Every row gives one point. Examples show where two turns around zero, p and q, send a point. Where does a point land after both, in the order given? Backwards means that the second turn is done in reverse. Each puzzle has new turns, and all numbers are rounded.
In the rows, 128 means zero.

Turn p:
[137 119 140] -> [122 113 121]
[141 161 107] -> [166 144 124]
[111 110 140] -> [104 122 139]
[102  98 105] -> [ 93 158 130]
[137 106 146] -> [109 107 117]
[141 175 130] -> [176 123 137]
Turn q:
[158 175 127] -> [173 122  96]
[102 123 114] -> [107 150 126]
[109 133  95] -> [107 148 104]
[130 109 158] -> [131 117 162]
[135 109 153] -> [130 112 156]
[134 118 120] -> [118 119 125]
Where do these land?
p, then q: [134 132 150] -> [114 115 141]
q, then p: [ 99 146  98] -> [158 158 145]
p, then q backwards: [106 114 127] -> [110 109 126]
q, then p: [173 120 136] -> [ 93 124  97]

Turn p:
[110 140 112 136] -> [102 124 120 133]
[117 151 130 117] -> [116 141 110 117]
[109 122 125 116] -> [113 138 140 118]
[108 127 155 144] -> [126 156 131 152]
[196 100 118 127] -> [183  81 139 120]
Turn q:
[ 99 122 134 125] -> [136 105 137 112]
[139 152 145 176] -> [148 167 165 133]
[ 91 128 108 127] -> [123  91 148 129]
[158 132 131 105] -> [110 147 101 127]
[154 106 123 107] -> [124 131  89 139]
Where do these land?
q, then p: [111 110 113 130] -> [140 119 150 140]
q, then p: [144 128 160 123] -> [124 119 106 101]
p, then q backwards: [105 132 106 153] -> [132 139  92 114]
p, then q: [184 132 146 111] -> [110 154  84 157]
q, then p backwards: [ 96 139 115 122] -> [128 108  97 126]

Turn p:
[137 131 138 115 139  93 136 143] -> [120 140 139 137 146 161 121 116]
[150 112 148 117 122 143 138 113] -> [145 140 135 128 155 109 126 144]
[146 134  79 128 117 119 135 111] -> [ 95 144 129 104 125 105 139 101]
[153 115 147 119 115 107 100 133] -> [116 147 139 119 141 143  99 155]
[ 71 113 100 122 138 157 132 114] -> [126  97 141 155  89  98 163 127]
[153 180 143 125 141 155 130 115] -> [164 107 121 100 145 116 101  99]
[146 106 130 161 128 128 120 117] -> [112 125 105 114 145 123 136 155]
[129 117 127 124 143 122 117 119] -> [116 116 141 128 136 130 129 136]
[ 73 116 120 132 120 135 132 221] -> [156 144 125 149  54 188 166 139]
[149 114 131 145 127 108 133 112] -> [106 136 114 125 156 127 128 136]
[102 170 145 119 118 140 136 111] -> [152 112 119 150 116 110 100 100]
Turn q:
[152 113 138 119 117 139 151 128] -> [122 131 151 137 116 135 154 113]
[112 118 130 115 153 124 110  72] -> [105  75  98 123 120 134 129 145]
[141 148  98 112 122 141 121 152] -> [114 168 120 110 140 136 128 117]
[108 113 155 193 134 113 121 117] -> [185 101 129 149 122 121 118 165]
[119 119  99 121 149 105 120 156] -> [133 135 127  86 148 102 124 128]
[117 181 147 106 114 139 119 155] -> [101 164 132 151 139 131  82 120]
[133 143 127 125  98 113 131 130] -> [133 136 124 147 147 131 125 104]
[135 119 149 102 111 132 123 156] -> [119 135 163 123 128 138 112 104]
[149 109 102 172 119 142 126 139] -> [172 150 124 115 123 145 156 139]
[135 135 121 138 179 115 128  69] -> [105  88  95 133 136 119 157 176]
[105 110 142 107 113 143 157 134] -> [121 124 143 134  91 112 122  98]
Where do these land?
p, then q: [161 126 123 129 139 137 109 116] -> [102 116 144 108 133 118 115 123]
q, then p: [156 110 129 112 101 117 158 140] -> [136 119 111 154 167 107 122 118]
p, then q backwards: [122 162 163  98 144 157 107 110] -> [ 93 102 164 145 117  96 110 143]
q, then p: [ 91 106 139 160 105 161 124 118] -> [121 168 114  91 119 103 112 152]
q, then p: [ 93 110 143 117 141 108 132 113] -> [ 95 143 141 142 130 134 130 159]
p, then q backwards: [148 157 109 104 104 114 163 138] -> [128 135 104 111  86 134 141 166]
p, then q: [ 98 153 135 152 140 113  95 135] -> [154 124 118 100 101 158 123 109]
q, then p backwards: [152 105 107  97 103 142 124 119] -> [134 145  93 134 152 109 143 154]
q, then p backwards: [141 141 120 107 152 133 151 179] -> [161 104  97  97 100 123 128 115]
p, then q backwards: [128 113 137 163 128  97 109 110] -> [127 161 130 111 151 129 108  99]
p, then q backwards: [118 124 103 168 151 128 136 130] -> [139 115 104 114 135 129 134  86]
